Each row is a point. Before rounding, the points of a table are all equally far from one centre. They may lie mostly on one side of it. Write the centre, to within rounding.

Points (9 x 3):
[[-16  -5  75]
 [-73 -14  42]
 [-75  11  32]
 [-52  42  26]
 [-76   6  33]
 [-72  19  30]
 [-75  14  11]
 [-69  25  10]
 [ -9  44  42]]
Centre: [-22  -6  18]

Points (12 x 8):
[[-14 -30 -16  -7  49 -27 -59 -36]
 [-29  38   6   9  40 -44 -84 -34]
 [-36 -32 -34 -44  46 -53 -20 -15]
 [-18   1 -47  24  22 -49 -46 -19]
 [-35  33  -7 -58  74 -22 -36  45]
 [-17 -33 -11 -12  77  -6 -41 -35]
 [  4  13 -18 -13  64 -59 -42  14]
 [-50  -1 -36 -15  65 -12 -60 -46]
 [-25  -8 -28 -30  87  -4 -18 -45]
 [-37 -23 -20 -46  35 -25 -46 -55]
 [-95  28  -5 -44  66  10 -60 -20]
 [-64  12   5 -13  49  39 -67  43]]
Centre: [-47  21  14  -6  25  -9  -5  -4]

Points (16 x 11):
[[ 27 -56  27 -27 -37  28  43  16  24 -31  65]
 [ 58   3  44  -1 -56   5  45  52  -6  24  78]
 [ 21 -34  15 -45 -22  31  42  -4  31   4  94]
 [-11 -72  21 -29 -37  44  63  41  26  39  52]
 [ 45 -20 -10 -47 -39  14  -7  -7  23  39  81]
 [ 14 -28  79 -22  10  10   8  19  61  21  80]
 [ 16 -48  69 -46 -19  15  14  42   8 -18  61]
 [ 46 -50  65 -37 -36  60  -3  53  26  16  84]
 [ 37 -28  32 -90 -19  53  23  45   7  29  15]
 [ 60 -48  15 -16  -4  21 -22  30  55  50  64]
 [ 26 -32  47 -40  11  32  12  11  10  19  95]
 [  7 -60  46 -43 -53  92  18  38  27  65  57]
 [ -8 -35  58 -41  22   2  23  14  25  48  56]
 [ 18  11  80 -23  -8  43  39  53  88  23  80]
 [-10 -63  57 -46 -30  56  10  49  24  25  87]
 [ 45 -50  64 -64  -5  55  13  33  22  28  48]]
Centre: [  3   7  28  -5 -36  46   5  31  32  23  30]

Points (22 x 18):
[[ 73   7 -50 -60 -42  19 -52 -16 -49  38  -2 -26   5 -26 -26  -5 -10  64]
 [ 76 -15 -67 -16   2 -14 -47  -1 -72  14 -28 -47  31  -8 -31  13  11  42]
 [ 53 -21 -48 -54  -2  38 -81  -7 -38  -5 -16 -62  21  -6 -40  21  26  -9]
 [ 52 -22 -73 -16 -13  29 -66 -29   1  12 -36 -55  19  11 -13   2  32  39]
 [ 23  -7 -47 -22  13 -12 -55   9 -58  33  18 -14  49   0 -22 -32  -6  66]
 [ 48 -21 -41 -88 -12   3 -45 -41 -17  -8 -16 -33  12  -9  -4  -9  16  34]
 [ 65 -27 -41 -43  10 -13 -64  21 -59  46 -32 -36  11 -30 -61   6   0  43]
 [ 58 -16 -40 -36  23  27 -77  35 -41  31  18 -14  31 -25 -44  40  46  36]
 [ 82  11 -16 -38 -17  14 -62 -13 -32  53 -38 -21  43 -29 -39  -9 -13  23]
 [ 90   8 -34 -49  -4  19 -67   6 -59  47 -41 -39  10 -24 -28  -6  36  36]
 [ 61   4 -12 -24  19   5 -57 -26  -3  16 -23  -5  38  18 -40  -8   3  63]
 [ 34  14 -26 -47  -1  19 -60 -37 -30  52 -27 -47  47 -46   0   4  -4  35]
 [ 68 -37 -63 -13 -16  12 -20 -15 -14  21 -35  19  10 -45 -77  38  27  49]
 [ 76   2 -53 -44  42  20 -53 -27 -52  11 -23   0  29 -13 -45  -7  -9  51]
 [ 60   4 -48 -82 -19  21 -54 -65 -29  31  19 -20   8  -1 -40 -22   9  14]
 [ 79  -4 -34 -48  35  -1 -68 -57 -21  30  -8 -27  29 -31 -16  -1  21  47]
 [ 76  -3  -8   8  -2  22 -73  -9 -73  24 -29  -7  53 -15 -31 -27  24  52]
 [ 58  -8 -52 -58 -21  13 -68  -5 -37  -9 -39 -13  39 -12 -31 -16   0  31]
 [ 95 -25 -64 -28  -3  27 -64   3 -36   8 -27  -7   4   7 -54  13  35  51]
 [ 56   6 -30 -73 -16  32 -20  14 -28  -9 -44 -55  -2 -21  -9  13  21  -5]
 [ 78 -20 -43 -29 -23  -2 -41 -11 -26  12 -22   1  20  14 -24  14   1  77]
 [ 78  -2 -27 -37 -11  -5 -32  -6 -29  26  10 -56  58 -14 -26 -10  23  22]]
Centre: [ 29 -17 -24   4   0  17 -36 -17 -38  24   3   1 -26 -28 -16  -5  17  -1]

Points (28 x 24):
[[ -3 -23 -44  20  -7  31 -32  42  52  44   4 -14  42 -53  14  22 -30 -56
   -7 -53  36 -34  29  23]
 [ -7 -25 -30   4  12  39 -53  41   9  47  20 -11  47 -34   0  19 -41 -46
  -24 -19  46  14  26  31]
 [-27 -25 -39   3   7  19   0  23  24  49  -5 -26  70 -43  21  29 -51 -56
  -13  -9  30  11  25  11]
 [-11   6 -24  -5  16  32 -25  31  65  43  14 -19  34 -34 -10  -9 -51 -51
   29 -36  24  12  59  38]
 [  7  -1 -42  19  -7  33 -49  30  40  17  -6 -30  29 -21  -7  26 -36 -79
  -25 -21  60  -6  34 -11]
 [ 10 -29 -15 -12   2  48  -8  -6   1  30  -3   4  48 -20  10   5 -33 -49
  -17 -32  38  18  56  37]
 [-23  -7 -14   6   9  50 -45  65  19  27   1 -22   2 -30   2  -9 -57 -64
    2 -46  42 -13  26   3]
 [ 19 -15 -18  46  31  10 -28  -5  18  38   7 -42  56 -53  37   7 -58 -39
  -12 -21   4 -24  31  25]
 [-26 -13 -40  20   7   9 -14  27  17  57 -12 -30  60  -1  -4 -21 -38 -68
  -21 -29  27   7  52  18]
 [-12   4 -17 -25  20  35 -45  27  29  29  33 -46  61 -18  23  14 -29 -59
  -13 -12   5  30  32  37]
 [ -9  20 -49  31 -10  43 -33   9   6   8  13 -31  34 -56  19  -3 -38 -56
   17 -42  30 -18  51  35]
 [-23 -16 -19  11   7  -5 -36  24  27  34   6 -20  61 -29  28  16 -61 -50
  -38 -52  28 -10  35  36]
 [-34 -28  -1 -20   9  20 -16  18  31  46  -5 -12  37 -45  26  38 -22 -63
   19 -25  26  16  36  15]
 [-29  32 -55  15  13  42 -46  24 -12  21  -5 -20  46 -29 -13 -12 -25 -50
  -12 -32  22   8  46   7]
 [  5 -27 -26   8  33 -11 -35   4  14  36  -2 -31  41 -15  10   3 -37 -72
  -29 -53  31  10  30  37]
 [-22   2 -11  13 -24  28 -31  -2  28  41  -6 -27  77 -19  -9  11 -67 -47
  -24 -20   0  10  33  22]
 [ -1  -8 -36  12  24  40 -29  23  12  40  -9 -22  63 -35 -14  -1 -17 -60
    0 -24  32   0  51  45]
 [-28 -15 -28   8  13  -4 -36  11  18   8  -9 -41  66 -38   8  14 -33 -37
  -51  13  24  14  48   6]
 [ -6   0   3   0  23  24 -25  46  34  25   0 -41  77 -17  20  -8 -40 -65
   29 -32  39   7  38  16]
 [-20   3 -26  36  13  39 -42 -16  14  23 -12 -33  38 -49  -2  22 -28 -33
   -3 -15  31  13  54  44]
 [ -7 -10 -49  18  14  14 -27  20  38  10  42  -6  60 -16  10 -10 -54 -79
  -15 -26  28 -10  28   0]
 [-16  -2 -54  12  -1  10 -43  20  -7  14   3 -26  31   2   8   4 -23 -95
    5 -20 -10 -14  30   3]
 [ 11 -13 -38  19  -6  17 -46  -2  20  44  15  13  45 -52  26   6 -18 -62
   -9 -43   5 -27  17  22]
 [-16  -4 -29  51  16  13 -34  26  36  30  -6 -10  58 -42  29   2 -31 -82
  -10 -30  14  22  49   2]
 [ -2  18 -24 -15  19  16 -29  32  48  20   3 -29  55 -65  10 -17 -32 -79
   -8 -24  24   4  35  26]
 [ 13 -14 -35   9 -23   7 -55  26  15  38 -17 -49  32 -43  14  25 -25 -59
   15  -8  42  25   6  29]
 [  2  -2 -68  17  15  17 -25  40  12  27  19   2  32 -15  34  15 -45 -62
   25 -19  46 -10  16  12]
 [  6 -11 -17  46  18  13 -45  23   5  11  20 -24  47 -23   7   3 -31 -71
  -12 -18  49  -2   8  46]]
Centre: [  7   2 -14  15  -5  12  -7  28  24  17  10 -29  18 -19   9   5 -20 -21
  -7 -27   7   5  26   1]

Points (30 x 24):
[[-45  24   7  64 -59   8 -17  53  12  -7  11  44  36   0 -19  24  -5  21
   -1 -23 -25 -15  -6  57]
 [-70  22 -26  37 -17  -6  -9  23   2   5   7  57  20  36  -4  37   1 -13
   25  -8  17 -34 -10  24]
 [-51 -18  14  33 -39  -8 -16  57  34  -4  20  48  11  17 -28  30  15  -8
   -7 -39  14 -30  32  -2]
 [-58 -12   8  14 -21 -15  11  29   1 -19  10  62  56   9  15   9  -2  17
  -24   5   1 -19  13  35]
 [-56 -29  32  47 -14  -1   7  56  28  19   9  30  34  17  -2  21  41  26
    8 -10   1 -31  -6  24]
 [-60   8  43  25 -36 -20   2  55   9 -16  25  59  10  16 -17  45  20  33
   -7   7  -2  -6   8  35]
 [-92   0  39  41 -24 -11 -14  18  16 -10  17  39  24  -4 -28  31  22  40
   -9 -21 -18  -1 -15   8]
 [-77   1  32  50 -39   8   7  56   6   6  17  38  11   2  12  25  26  42
    9 -22  21  -6 -17  20]
 [-54   9  34  42 -20 -15   1  14   7   8  25  41  27  36 -19  27  47  -2
    9  -6   1 -60 -15  27]
 [-39 -16  -6  66 -51   9  10  46  18 -10  18  57  13  10  -2  30  46  25
   20 -38  -5  -2 -16  24]
 [-72 -16  -2  28 -23  -3  -1  46  35 -21   4  56  10  -1 -14  18  14  28
    0 -13 -21 -18  -3  56]
 [-55 -14   6  25 -18 -22  41  36  -9   6   4  56  12   9  -6  40  -2   2
   25 -43 -10 -12 -13  11]
 [-79 -15   7  29 -31 -33  -4  18  16 -13  12  36   7  22   4   4  26   9
   16 -26  23 -15   5  42]
 [-52  -6  24  34  11  11  -8  40   6 -49  15  64   6 -25 -15  -8  48  22
    2   9  12 -37 -10  23]
 [-81 -17  15  52 -25 -10   5  26   0  -8  11  41  48 -14 -18  51  39   0
    0 -11  -5 -19 -13  28]
 [-73  11  23  19 -25 -23 -16  -4   5 -12  41  60  40   8  -2  43  18 -10
  -23 -19  14  -7  12   5]
 [-55  -5  14  74 -41  19 -24  20  21 -13 -11  95  16   6 -10  22   7  30
  -18   3  10 -16 -17  11]
 [-63   4  13  13 -20 -48   6  17  -4 -13   2  53  51   8  -4  30  10  20
   10  -3 -15   5  -2  26]
 [-53 -13   9  56 -16   2 -29  14  -8  32  35  61  15  37   4  23  35  19
  -40  18   4  -9   3  22]
 [-78  23   4  43  -6  10  10  36  10 -25  29  38   4  31 -14  15  11  39
   -8 -29  22 -54  -8  27]
 [-84 -10   3  28 -11 -21  15  46  -2 -26  -2  57  18   5 -22  19   4  22
   -5  -4   5   9   2  33]
 [-55   4  11  41 -25 -31  20  57   6  15  21  56  39 -10  15  21   8  22
   13  16  15 -51  20   0]
 [-67 -17 -26  47 -43 -19  -5  30  13 -12  16  34  27  -5 -22  28  52  15
   19 -10   9 -29  33 -11]
 [-65 -27  25  68 -18   9   3  53  21  12   1  49  33  14 -14  37  33  19
   10   2   0  -9  27  41]
 [-54  13  25  53 -28 -28  -6  40 -12  12  13  52  11   6  12  29  39  25
   23  18 -20   9 -20   4]
 [-56 -10  30  14 -37 -17  18  15  19 -24   0  46  11  28 -30  39  20   8
   -5 -31   0 -48  18  38]
 [-42   8 -12  53 -40 -12  -5  49  14 -26  13  49   1   9 -13  29  45  15
   10 -27 -27 -42 -19  39]
 [-64  12   2  63   3   1  12  48  27 -10  42  34  -7  21 -31  15  19  -7
   19 -21  -8 -14  11  46]
 [-43   9  14  47 -32  -6  17  34 -19 -18  25  90  20  28   2   9  17  17
   19  -3   7 -24 -13  21]
 [-72 -23   7  47 -11  10  22   0 -13 -24  38  47  47  -4 -22  44  20  20
   14  -3  19  12  -4  24]]
Centre: [-13  14   5  45  -6   2  -5   5   4   5   7  34   6 -18 -13  26  11  25
  -4 -13  11 -16  15  17]
